Each point is reached from the start by the listed moves, each made 0, 1 or 2 times, or once backwards (-1), plus a little noise. Is the number of moves made odd or even? Then give how often each move was made.

Moves:
(1): [0.25 0.10 0.16]
(2): [-0.09  0.24 -0.02]
(3): [-0.13  0.03  0.20]
Start: [-0.01  0.06  0.08]
Points:
[-0.46  0.61  0.43] -> even (0, 2, 2)
[ 0.07 -0.01  0.64] -> even (1, -1, 2)
[-0.29 -0.25  0.12] -> odd (-1, -1, 1)
[-0.14  0.09  0.27] -> odd (0, 0, 1)

Moves:
(1): [ 0.26  0.00 -0.03 -0.03 -0.09 -0.14  0.08  0.02  0.02 -0.07  0.01  0.04]
(2): [ 0.02  0.16 -0.02 -0.15  0.21 -0.10 -0.25  0.08  0.00  0.05  0.11  0.21]
(3): [-0.07  0.05  0.31  0.03  0.04 -0.11 -0.07  0.07 -0.08  0.15 -0.03  0.02]
(4): [-0.13  0.13  0.01  0.29 -0.11 -0.14 -0.04 -0.01 -0.11  0.11  0.13  0.09]
(5): [-0.02 -0.05  0.03 -0.05  0.18 -0.02  0.12  0.08 -0.01  0.00  0.02 -0.14]
(6): [ 0.17  0.07  0.09  0.06  0.08  0.17  0.04 -0.11  0.11 -0.15  0.09 -0.06]
(7): [-0.05  0.17  0.03 -0.01  0.00 -0.02  0.18 -0.02 -0.01  0.05 -0.04  0.08]
(8): [ 0.15  0.06 -0.02  0.01 -0.07  0.07  0.06  0.24 -0.01  0.10  0.03 -0.03]
(9): [-0.02 -0.12  0.04  0.10 -0.02  0.10  0.05  0.16  0.30 -0.05  0.12  0.04]
Start: [ 0.00  0.13 -0.08  0.00  0.03 -0.08  0.15  0.10 -0.20  0.11 -0.01 -0.05]
Points:
[-0.38  0.38  0.37 -0.12  0.71 -0.08 -0.08  0.68  0.27  0.35  0.38  0.38] -> even (-1, 2, 1, 0, 1, 0, 1, 0, 2)
[ 0.12  0.17 -0.17  0.34  0.11 -0.10  0.90 -0.26 -0.17 -0.24  0.13 -0.40] -> odd (1, -1, -1, 1, 2, 1, 1, -1, 0)
[-0.62  0.22  0.71  0.66  0.34 -0.36  0.09 -0.22 -0.77  0.41  0.10 -0.51] -> even (-1, -1, 2, 2, 2, 1, -1, -1, -1)
[-0.07 -0.03  0.66  0.16  0.34 -0.07  0.41  0.96  0.22  0.38  0.25 -0.25] -> odd (0, 0, 2, 0, 2, 0, 0, 1, 2)
[ 0.02  0.19 -0.10  0.79 -0.58 -0.28  0.89  0.98  0.05  0.49  0.33 -0.04] -> odd (1, -1, 0, 2, 1, -1, 1, 2, 2)

Moves:
(1): [ 0.21 -0.16 -0.03 -0.01  0.12  0.13  0.07 -0.04  0.00 -0.06 -0.04 -0.05
  0.04 -0.06  0.15 -0.02 -0.12 -0.16 -0.04 -0.05  0.06 -0.02 -0.02]
(2): [ 0.13  0.22 -0.34 -0.15 -0.09  0.06 -0.12 -0.09  0.04  0.18 -0.03 -0.04
 -0.09 -0.10  0.07 -0.04 -0.10  0.24 -0.11  0.00  0.06 -0.08 -0.16]
(3): [ 0.12  0.17  0.23 -0.07  0.15  0.04 -0.04  0.02 -0.09  0.01  0.09  0.06
  0.12  0.04  0.13 -0.22  0.10 -0.06  0.01 -0.02  0.10 -0.05 -0.13]
(4): [-0.07 -0.07 -0.05  0.21 -0.08  0.22 -0.08  0.01  0.00 -0.02  0.03 -0.01
  0.00 -0.31  0.01 -0.10 -0.17  0.05  0.08  0.11  0.03  0.07 -0.17]
(5): [ 0.06  0.14 -0.07  0.13  0.16 -0.01  0.00 -0.05 -0.01 -0.04 -0.06 -0.02
  0.03  0.12  0.01  0.09  0.01 -0.18  0.16  0.00 -0.01  0.09  0.09]
(6): [-0.07 -0.14 -0.15  0.03 -0.04  0.34 -0.04  0.16 -0.14 -0.17 -0.07  0.14
 -0.08  0.04  0.18  0.05  0.10  0.11  0.10  0.03 -0.09  0.01  0.17]
(7): [ 0.01  0.16 -0.01 -0.10 -0.03  0.18  0.14 -0.10  0.07 -0.14 -0.01 -0.06
 -0.04  0.01 -0.16 -0.04  0.06  0.06  0.04  0.04 -0.13 -0.05 -0.09]
(8): [-0.05  0.05 -0.06  0.25 -0.06  0.01  0.05  0.39  0.05 -0.08 -0.13 -0.08
 -0.03  0.01 -0.17 -0.03 -0.09 -0.01 -0.14 -0.17  0.05  0.14  0.15]
(9): [ 0.04  0.17 -0.07  0.09 -0.03  0.11 -0.24 -0.01  0.27  0.04 -0.20  0.15
  0.02 -0.08 -0.03  0.21 -0.06 -0.07 -0.12 -0.04 -0.09 -0.21  0.18]
(10): [ 0.07 -0.03  0.01  0.06  0.00  0.03  0.13  0.09  0.02  0.31 -0.05  0.03
  0.03  0.16 -0.10 -0.01  0.02  0.09  0.13  0.01  0.05  0.05 -0.06]
(11): [ 0.15  0.09 -0.03  0.06 -0.08  0.11 -0.11 -0.07  0.23 -0.14  0.27  0.07
  0.02 -0.04  0.06  0.05 -0.04 -0.10 -0.03  0.09 -0.06  0.01 -0.07]
(12): [ 0.02 -0.02 -0.05 -0.06 -0.10 -0.12  0.08  0.11 -0.15  0.00  0.01  0.17
 -0.13 -0.12 -0.06  0.13  0.12  0.08  0.00  0.06  0.02  0.06 -0.01]
(13): [ 0.17 -0.11 -0.05 -0.07  0.07  0.04 -0.04  0.02 -0.14 -0.07  0.06 -0.04
  0.28  0.06  0.01  0.09  0.16  0.07  0.09  0.27 -0.11 -0.01 -0.05]
(14): [ 0.10  0.12 -0.07  0.16 -0.08 -0.15  0.12 -0.06 -0.07 -0.07 -0.17  0.19
  0.07  0.18 -0.01  0.02 -0.04  0.12 -0.06  0.08 -0.20 -0.01 -0.08]
(15): [ 0.00  0.11  0.11  0.03 -0.05  0.00  0.20  0.08  0.24  0.00  0.02 -0.10
  0.14 -0.13  0.26  0.03 -0.12 -0.07 -0.01 -0.06  0.13 -0.03  0.12]
(16): [ 0.09  0.19  0.18  0.06 -0.12 -0.07 -0.07  0.03  0.01 -0.01  0.06 -0.11
 -0.08  0.08  0.04  0.25  0.12  0.04  0.00  0.15  0.04 -0.06 -0.12]
(17): [-0.06 -0.02 -0.08  0.13 -0.18  0.03  0.10 -0.05 -0.06 -0.11  0.08 -0.05
 -0.14 -0.12 -0.08 -0.15  0.21 -0.13 -0.01  0.01 -0.05 -0.05  0.00]
(18): [ 0.01  0.01 -0.05  0.09  0.04 -0.04  0.08  0.07  0.19 -0.10 -0.10  0.00
 -0.06  0.05 -0.07  0.02  0.02  0.11  0.12  0.01  0.07 -0.10  0.00]
(19): [-0.06 -0.08 -0.10 -0.05 -0.09  0.07 -0.04  0.02 -0.01  0.03 -0.03 -0.01
  0.05  0.02 -0.09  0.14 -0.01  0.02  0.23 -0.18 -0.04 -0.09 -0.11]
(20): [-0.12 -0.06  0.00 -0.01 -0.03 -0.13 -0.25  0.19  0.16 -0.09 -0.21  0.08
 -0.14  0.04  0.22 -0.09  0.04 -0.24  0.07  0.30 -0.09  0.01 -0.03]
Start: [-0.01  0.14  0.27  0.11 -0.16 -0.14  0.12  0.08  0.06 -0.06 -0.18 -0.05
 -0.26 -0.18  0.09 -0.28 -0.22  0.06  0.23 -0.09 -0.14 -0.04  0.14]
Points:
[ 0.67  0.63 -0.19  1.05 -1.24  0.20  0.74  0.36  0.60  0.39  0.42  0.23
 -0.21 -1.01  0.22  0.25 -0.52  0.76  0.63  0.05  0.32 -0.04 -0.58] -> even (0, 1, 0, 2, 0, 0, -1, 0, 0, 2, 2, 2, 0, 1, 2, 1, 1, 1, 1, -1)
[ 0.29  0.83  0.19  0.64 -1.02  0.26  0.67  0.42  0.88 -0.54  0.49 -0.32
 -0.78 -1.26 -0.06 -1.47 -0.13  0.05  0.11  0.71  0.05  0.14 -0.94] -> even (0, 1, 1, 2, -1, -1, 2, 1, -1, 1, 2, 1, 0, 0, 1, 0, 2, 1, -1, 1)
[-0.79 -0.29  0.35 -0.04 -0.31 -1.06 -0.12  0.07  0.37  0.01 -0.65  0.28
 -0.21 -0.57  0.21  0.17 -0.31 -0.45  0.44 -0.09 -0.29 -0.22  0.61] -> even (-1, -1, -1, 0, 0, -1, -1, -1, 1, -1, -1, 1, 0, 0, 1, -1, 0, 0, 1, 1)
[-0.13 -0.56  0.46  0.31 -0.71 -0.36 -0.22  0.37  0.75 -0.86  0.38 -0.37
 -0.91 -0.26 -0.13 -0.45  0.45 -0.88  1.02  0.42 -0.16 -0.33 -0.77] -> even (1, -1, 0, 0, -1, -1, 0, 0, -1, 0, 2, 0, 0, -1, -1, 1, 2, 2, 2, 2)
[ 0.37  0.33 -0.58 -0.24 -0.18  0.84 -0.35 -0.30  0.88  0.06  0.02 -0.23
 -0.21 -0.55  0.27 -1.04 -0.11  0.30  1.05  0.42 -0.06 -0.63 -0.83] -> odd (0, 2, 1, 1, 0, 0, 1, -1, 0, 1, 1, -1, 1, -1, 0, -1, 1, 2, 1, 1)
